Each row of a before or after table is a point. The points were changed in one or more steps. Then noise was added and the rows were shuffled. The steps act on columns, c1 being the first. Name the steps. A step turns or swaps two columns, mirrors them in a line or flattens them onto one, adds a multiple of one to another, or multiplies or shifts one. Angles are multiples of 10 degrees, from the lower column toward the higher: turns from -170 to 170, lines from 10 to 170 but not 90. Use the fewest steps. Two steps may share a column if one is a turn and the other turns, adds or multiplies; they go together, in the order done. Otherwise the lowest column goes first.

Before, 14 rows:
-39 -1

-12 -21

-78 -64

-69 -71

1 -5

-59 -17

18 12

20 -55

-23 7

-44 -12

14 59

-8 23

22 24

-62 -45
After (14 x 2):
-57 22

-19 -61

61 15

16 15

-16 -12

-47 -59

-7 -42

-4 0

-71 -65

-2 -42

9 -19

22 -5

24 23

-63 -83
Steps: swap c1 and c2

Before (14 x 4):
-5 -3 -74 12

-1 -33 -14 47

-21 74 12 -31

0 8 -56 14

26 -29 -34 32

-10 55 -1 -17

-50 62 -5 -29

-95 25 21 1

23 -20 -19 31

-77 44 4 -73

3 -13 12 23

-12 54 -64 5

-20 25 -47 -10

-59 41 -5 -10
After (14 x 4):
16 -19 -25 40

-3 -2 -74 23

-15 76 35 -21

-14 26 -40 0

-7 55 15 -7

19 -29 -42 42

-2 -33 -24 57

-35 63 15 -19

-41 41 8 0

0 8 -54 24

-8 54 -48 16

3 -12 9 32

-56 44 18 -63

-66 25 28 11
Steps: multiply c1 by 0.7; add 0.3 times c2 to c3; shift c4 by 10

Before:
21 -15 24 -3 -1 -10 -3 19

11 -11 17 -9 22 -10 11 6

-6 18 42 18 -8 4 -10 34

12 -17 18 -25 -11 5 9 12

-8 9 19 7 9 20 4 -67

4 18 -8 -10 -18 -8 -16 36

6 1 14 29 -22 5 -6 31

1 18 -1 -2 -43 -38 -14 15

-6 -11 17 14 10 5 19 18

-22 -22 16 -6 8 5 -9 -38

15 -3 -2 11 -14 -10 -38 23
After, 11 rows:
-8 -41 3 19 11 19 11 -69

22 -65 16 19 -4 -8 -7 25

-6 -32 6 45 -1 0 -25 33

12 -67 30 3 0 -1 23 16

-6 -61 -3 21 5 8 47 16

11 -61 16 10 1 2 27 10

6 -49 -18 26 -4 -6 -15 33

1 -32 1 -2 -27 -47 -35 16

3 -32 5 -11 -9 -14 -40 37

-22 -72 13 11 4 7 -23 -45

15 -53 -11 4 -8 -13 -96 28
Steps: add 0.3 times c1 to c8; shift c2 by -50; turn c3 and c4 by 60 degrees; flatten c5 and c6 onto the line at 60 degrees; multiply c7 by 2.5

Before:
-13 31 18 6 -18 9 -54 17 -3 23 -4

-5 -11 -7 13 -6 -56 -17 5 4 4 11

21 -17 13 -8 -8 -41 14 26 26 -4 39

50 -6 11 1 -4 -51 -3 -1 8 10 23

16 -42 20 -10 -1 -50 26 -11 0 26 38

-9 10 12 12 -2 15 -56 -5 -18 -15 16

0 26 -19 35 35 11 -4 1 -16 13 3

11 -2 2 8 -9 1 -20 28 -44 -5 0

-8 23 21 36 30 4 -9 -2 -10 -6 -27

-12 21 -18 -6 17 2 -9 -18 -15 -9 -24

-2 12 5 -5 40 -11 -28 16 -25 2 0
After:
15 -19 10 38 -38 13 -29 10 -28 12 -21

-23 -33 -4 37 -46 2 -21 3 -23 -10 8

4 2 -13 7 -24 3 17 26 -44 -5 4

11 -34 20 -8 -33 1 -8 -14 -25 -9 6

-12 56 -23 -7 45 -47 -13 -42 24 25 2

-5 -6 -5 -3 -88 -9 -20 11 -33 0 -6

13 21 -46 2 -2 -51 4 -38 9 9 -14

4 16 9 11 -24 -57 12 -36 8 4 -1

-16 2 3 11 -97 13 32 3 -23 -13 -18

-2 42 -24 -6 30 -40 4 -3 34 -8 -18

-24 -25 -1 7 -77 7 42 25 -19 20 -18
Steps: mirror c1 and c3 in the line at 150 degrees; add -0.5 times c2 to c9; turn c2 and c11 by -140 degrees; turn c5 and c7 by -120 degrees; multiply c5 by 2; add 0.7 times c6 to c8

Before:
36 37 50 -17 4 43 -7 -31 23 -21 84 32 -57 54

-10 12 22 74 41 1 15 -30 52 -13 42 19 -12 28

-20 -69 28 -18 -46 4 -38 8 10 45 -2 -31 -54 -26

-8 -35 -11 75 18 14 7 62 21 -30 64 22 -21 34

28 10 54 -40 13 -42 19 39 4 20 19 -25 17 -23

-24 20 49 -30 -35 30 8 38 -47 1 -22 16 16 -25

-26 16 -54 -15 35 10 6 37 52 -15 43 -33 -36 38

-70 -51 -9 45 37 18 -22 -45 -44 8 72 46 40 52

45 -44 -19 12 6 -13 -28 28 0 -21 77 -14 56 -41
After (9 x 14):
-56 49 50 -35 -38 -57 8 -6 -48 5 -23 1 20 28

-7 45 24 -23 -47 53 -34 -23 10 46 -3 -40 32 -38

-8 -11 -27 10 6 55 -27 51 0 -23 79 -16 14 64

-29 15 -59 -13 33 -33 15 -11 45 -17 44 -22 -32 -46

45 -4 23 73 42 -17 8 -26 53 -18 37 27 -17 -23

49 76 54 -13 4 -87 -5 26 25 -22 90 40 -20 -71

-25 -86 61 -35 6 44 21 33 2 30 20 -26 5 30

8 63 -7 41 37 21 -14 -83 -46 6 71 67 -38 22

-59 46 -9 81 14 14 10 10 26 -33 65 23 -15 -34
Steps: add -0.3 times c9 to c8; turn c1 and c8 by 70 degrees; multiply c6 by 2.5; turn c2 and c6 by -120 degrees; turn c13 and c14 by 110 degrees; turn c12 and c13 by 20 degrees
